Each row of a before or after table is a point. One or more steps were done to the points. Then noise was added and the rows were shuffled. The steps act on columns, c1 being the first. Name the steps. A step turns or swaps two columns, mirrors them in a line or flattens them onto one, adds a multiple of one to another, or multiplies or shifts one. Angles are multiples of 10 degrees, from the lower column toward the higher: turns from -170 to 170, lines from 10 to 170 but not 90. Use the fewest steps. Two steps may share a column if one is a turn and the other turns, adds or multiplies; they go together, in the order done. Otherwise the lowest column goes first.

Before, 10 rows:
[[ 63  31 -35]
 [ -6  -9  37]
 [-25   5  30]
 [ 72 -65 -19]
 [ 25  37   4]
 [ 70  41 -52]
 [-14   5  20]
 [ 67  25   5]
 [ 75  11  16]
 [-27 -35  17]]
After:
[[-45 -36  34]
 [ -6   7  24]
 [ -1  -9  39]
 [ 72  39 -85]
 [ -8   3  37]
 [ 83  23 -21]
 [ 17 -65 -30]
 [ 68  30 -60]
 [ 52  36 -13]
 [ 83  13 -15]]
Steps: add 0.7 times c2 to c1; turn c1 and c3 by -20 degrees

Before:
[[-19  29 -26 -49  -6  34  76  92]
 [ 19   8 -47 -22  -5 -77 -50  -9]
 [-79  -2 -27 -28  -3  -5  21  -1]
 [ 33  57  39  51 -55  54 -27  23]
 [-88  74 -39 -69  11  11  36  -6]
 [ 50  57 -14  38 -65  20  48  13]
 [  1  60  46  55  14  29   3 -14]
 [ 46  -5 -67  -5  -5   8 -20 -25]
 [-17  22   2 -70 -11 -28   7 -33]]
After, 9 rows:
[[-22  55 -27  55 -48  35  57 -64]
 [-16  37   2  61  31 -28 -14  14]
 [  0 -69  47  11 -30  29  42  20]
 [ 19 -15 -47  19  42 -77 -48   4]
 [ 48  -3 -68  -1  70   8 -24  14]
 [-77  28 -28  16  21  -6   8   0]
 [ 32 -78  37  10 -10  53  15 -57]
 [ 51 -32 -14  20  43  20  74 -59]
 [-89  22 -40 101  24  10  28  13]]
Steps: turn c2 and c4 by 130 degrees; turn c2 and c7 by -30 degrees; turn c5 and c8 by 130 degrees; add -0.7 times c3 to c5

Before, 9 rows:
[[-37 -36  15  28  -6  61 -54 -17   1   5 -35  27]
 [-20 -67 -63  66   5  57 -23  49  32 -31 -34  47]
 [ -2 -26 -52  34 -26  22 -56  52 -58 -32 -19  43]
 [ 16  26 -96 -53 -50  46  37 -62 -20 -10  36 -35]
 [ -1 -22  -2   2 -21  24 -29  24  -2 -71 -43  15]
 [-45  80 -42 -31 -10  -5  67 -31  42  60  30 -25]
 [ -3  26 -10 -25  22  40  55 -18 -37  11  11 -25]
 [  7 -26 -82 -33 -26 -24  23 -68 -60 -28  13 -63]
 [-91  57 -26 -48  58  43  14 -16  37  24  12   6]]
After, 9 rows:
[[-61   7 -18  -6  17  40  36  -7 -23  26 -14  19]
 [-33 -55  15 -53  -1  60 -54  12 -15  13  -8 -27]
 [ -8 -47 -40 -47 -42  20 -14  12 -52 -67 -28 -29]
 [-23 -89 -60 -92 -18  58  -5  15   8 -64   6 -35]
 [ 32  61 -37  53 -24  -5  91 -41  44  60  24   3]
 [-30 -43   6 -20 -20  25  -9  51 -19 -57 -12  10]
 [ -1  36 -45  54  44  43 -32  -8  33  25  17 -14]
 [  9 -47 -69  42 -53 -24  76  38 -40  56 -23  69]
 [-99   5 -72   3 -82  46 116  29   0  55  -2  36]]
Steps: add 1.5 times c6 to c1; turn c1 and c4 by -150 degrees; shift c2 by -20; turn c3 and c5 by 20 degrees; add -1 times c5 to c7; turn c10 and c12 by -160 degrees; turn c8 and c10 by -120 degrees; flatten c9 and c11 onto the line at 30 degrees

Before:
[[-29 -36   6   6   5 -26  10 -37  18 -30  18 -10 -12   8 -14  -9 -32   7
  -35  25]
 [ 29  20   8 -44 -10  -5 -33 -31 -21 -29 -16  49 -17  -4  26   8  22 -30
   32  19]
 [  8 -12 -32 -26 -50   6 -35 -35 -19 -11 -17  24 -12  10  26  18  -1  11
    8  -8]
 [ 13 -17 -42 -26   5  -3  20  13 -10   6  24 -23  32  31   5 -31 -20  11
  -22  -3]
 [ 15 -10  11 -26 -20  17  -1 -21 -41 -16 -29  38  -7  21  49  31  36   6
   14  19]
 [ 43 -14   3 -28 -34  17 -13 -22 -17 -30 -43   5 -42 -26  49  23  32 -27
   18  10]
 [ 17   0 -14  11  25  26 -39   3 -48 -45  12  32   9 -32  22  14  17 -20
   -6   9]
 [ -2 -25 -49 -19  20 -15  20  14 -30 -30   0   9  -1  28   9 -11 -27  17
   18 -27]
 [ 50  24  14   8 -29  11 -24 -16  -8 -31  -2  33 -52   3  33  35  31  -5
   15  12]
 [ 13 -24 -72 -28  31  -9  -1   8   9 -10 -11  25  18  19  27   4   5  19
   -8   3]
 [ -5 -18  10   0   3   1  -2 -28  24 -47 -27 -16  13  25 -48 -19 -47  34
  -29  21]
 [ -9 -20 -39 -45  43   7   1   5  -7  12   0   3  -1  30  12 -18  -8  26
  -25 -50]
 [ 12 -26 -51 -50  20  26  -2 -19 -16 -11  12   2   3  26   2  25  20  12
   29  -6]
 [-20 -35   2 -10 -12 -27 -15  -7  11 -28  -6 -19  -7  12 -33 -35   3  50
   -9  23]]
After (14 x 20):
[[  14  -24  -72  -24   10  -10    6    8   10    6  -13   27   83   18
    27    5   -5  -17   -8    1]
 [  18   -2  -17   11   14   26   55    1  -47   11   12   32   60  -34
    24   13   22   13   -8   11]
 [  51   25   15    8   25   12   40  -14   -7    8   -2   30  -85    4
    33   32   30   -6   15   14]
 [  -5  -15   11    2  -12    1   29  -28   22   36  -27  -16   12   24
   -48  -20  -56  -15  -29   21]
 [  43  -14    2  -28   10   18   29  -22  -19   16  -43    3  -94  -25
    49   24   40   14   20   10]
 [  -8  -20  -37  -41   37    9   -8    8   -6  -10   -1    0  100   31
    12  -19  -17  -19  -23  -51]
 [   9  -12  -32  -27  -32    7   35  -33  -20  -16  -18   21 -120   11
    24   19   -6   -9    8   -7]
 [  16   -9   12  -25   -8   16   11  -20  -41   11  -31   39  -49   21
    48   29   31  -19   13   16]
 [ -29  -36    5    7   16  -25   12  -37   16   29   22   -9    9    8
   -16   -9  -33    5  -35   25]
 [  29   22    7  -45    7   -7   43  -33  -21    2  -15   48  -30   -3
    26    7   30   20   32   19]
 [  -2  -27  -48  -19   18  -12    6   12  -30   37    1    9   48   31
     7  -11  -30   -7   18  -25]
 [  13  -14  -41  -29  -29   -3  -17   14   -8   10   23  -24   24   28
     9  -30  -24   -3  -23   -1]
 [  13  -26  -50  -52   16   26   10  -16  -15    4   13    2   46   28
     1   23   14  -15   27   -5]
 [ -19  -36    0  -10   -5  -27   26   -5   11   12   -7  -20  -30   14
   -33  -35  -13  -48   -7   21]]
Steps: multiply c5 by 2.5; turn c5 and c13 by 70 degrees; turn c7 and c10 by 140 degrees; mirror c17 and c18 in the line at 170 degrees

Before, 10 rows:
[[  1 -22 -45  22 -23 -47  57 -15 -40  21   0 -26 -85 -59 -13 -80  30  11
  -41  34  10  45 -21  51 -42 -23  -6 -20 -42 -64 -48 -54 -50 -75  30  18
    0  -9  60 -13 -43  -5   8  27 -65 -18 -46  25]
 [ 11   6   0   0 -92  36  40 -15  -2  51 -38 -59   4  62 -85  25 -40 -50
  -52 -34 -29  -5 -16   9 -75  13  20  57 -41  -7  72   6  31  36 -29  19
   24   2 -38  -9  13   4  -9  21  40 -46  45 -49]
 [-33 -39   8   6  -1 -55  38 -23 -28  14 -13 -20  25  17  29 -61   7  -4
   23 -32   2 -52 -30  -1  27 -71 -57 -43  13 -61  35 -20 -16 -57  -5 -75
  -20  14 -25 -22 -60  11  66  -2 -44  -7   8 -42]
 [ 14 -28   0 -82 -46 -82 -12 -20  37 -31  41 -53  -1 -65  32  21 -74 -28
  -35  30 -12  52  27  58   4 -28  26 -10  22  25 -45 -12 -67  51 -50   7
   25 -50 -11  88   7 -57  -5 -87  27 -67 -13 -91]
 [-55   9 -79  -3  30 -65  19  39  44 -77 -46  12 -25 -67 -41 -39 -18 -78
    8  63  62  14 -50  35   8 -19 -61  63 -75  18 -52 -45  44 -58  35  40
   46  -8 -64   0 -88 -18 -52  21 -82  33 -27 -77]
 [-68 -14 -18 -20  -7  -1 -31  -8 -67  30 -30  22 -10  68 -67 -62  17 -29
  -95 -48  29 -42 -21  15   3  -6 -64  52 -15  41   2  48 -26   0 -41  -1
  -28  63  33  69 -49  42  34 -11 -39  33  37 -60]
 [-36 -17 -18 -74 -38  29  79  45  -6 -17  28  16   8   9   9  31 -43  -4
    0 -52  80 -19 -29 -14  17  37 -15 -51  -9  -6  22  45  40 -17  50 -44
   40  54  -9  63  37 -22  13 -86 -65  46  20  22]
 [-58  42   5  -5  10  45  -3 -41 -74  33  12  -2 -77  -1  37  37  51 -12
  -22 -58  35 -54   3 -32   3   4 -51  35  31 -42   1  31  36 -51  19  13
   17  68 -17 -30  13  30 -39  -4  -9  61   1  16]
 [-60 -48  18 -77 -55  19 -25 -82  19   2  65 -45 -43 -32  29 -12 -75 -21
  -96   3 -29 -14 -49  10 -69  23  -1  44  39 -42 -38 -70 -36  18 -29 -35
   30 -12  60  63  -9 -74  18 -13   4  52 -38 -79]
 [  0 -16 -36 -64 -81 -35 -10  33   0 -25  58 -17  10 -40  15  11  17 -55
   23 -21   3 -74  19   4  44 -61  28  49   5  46  71 -29  21  55  16 -26
   11  48  34  40 -71 -59 -11   0  44 -60 -35 -45]]
After (10 x 48):
[[-56  11 -77  -3  27 -66  -7  35  43  78   0 -38 -26 -65 -41 -39 -18 -78
    8  65  62  13 -31  34   7 -18 -28  64 -73  18 -70 -44  44 -59  36  43
   49  -9 -64   0 -89 -20 -52  20 -80  34 -38 -77]
 [-57  40   5  -4   9  43   9 -43 -74 -32   4   9 -76  -1  37  36  50 -11
  -22 -57  37 -55  -9 -33   2   6 -46  36  30 -45   2  28  37 -50  21  14
   18  66 -14 -29  15  28 -42  -2  -9  60   6  15]
 [-72 -16 -17 -22  -6  -1 -18  -6 -66 -36 -48   6  -9  66 -66 -59  16 -30
  -96 -48  29 -42 -19  16   3  -6 -47  51 -16  40   5  46 -26  -1 -42  -1
  -28  60  32  69 -49  40  33 -12 -38  35 -22 -59]
 [ 16 -27  -1 -83 -46 -84 -21 -21  36  23  32  -2  -2 -64  32  20 -74 -27
  -34  32 -12  51  14  60   7 -27  10 -10  21  23 -57 -10 -66  50 -50   6
   24 -51 -13  89   9 -56  -5 -87  27 -66  62 -91]
 [-36 -17 -16 -73 -39  28  68  44  -5  45  -5  37   7   9   9  30 -44  -4
   -1 -52  80 -20 -13 -16  15  36   3 -51  -9  -5  30  43  42 -20  51 -44
   41  54 -11  63  35 -23  13 -85 -66  45   5  23]
 [  3 -22 -45  20 -24 -44  61 -15 -42   0  39 -32 -85 -59 -12 -82  33  13
  -41  33  10  44  -9  50 -42 -26   5 -18 -43 -63 -62 -54 -51 -75  31  18
   -2 -10  60 -13 -41  -4   8  28 -65 -19  11  22]
 [ 10   7  -4  -3 -90  36  56 -12  -3 -34 -58 -38   4  60 -86  25 -39 -52
  -53 -34 -29  -2  -3   9 -75  14  25  58 -40  -9  93   6  31  37 -30  20
   25   5 -37  -7  11   1 -10  23  37 -45  45 -50]
 [-34 -38   8   5  -1 -54  42 -24 -28  -1 -14 -17  24  18  26 -62   8  -3
   22 -31   2 -53 -20  -3  25 -71 -35 -43  14 -61  45 -19 -15 -56  -3 -74
  -20  14 -23 -23 -59   9  65  -2 -47  -6  11 -40]
 [-61 -47  20 -77 -57  19 -23 -84  20 -11  66  11 -43 -33  29 -11 -75 -21
  -96   3 -28 -11 -17  11 -68  21  22  46  40 -41 -52 -69 -37  19 -30 -36
   31 -11  60  63  -8 -72  17 -13   2  52  59 -79]
 [  0 -16 -37 -66 -81 -36 -19  32   4  19  60  23   7 -42  17   9  17 -55
   24 -18   2 -75  14   6  45 -60  16  48   5  48  91 -29  22  57  17 -23
    9  47  35  40 -70 -59 -11  -1  45 -59  31 -45]]
Steps: mirror c7 and c10 in the line at 10 degrees; turn c11 and c47 by 60 degrees; turn c12 and c47 by -60 degrees; turn c23 and c27 by -30 degrees; multiply c23 by 0.4; multiply c31 by 1.3
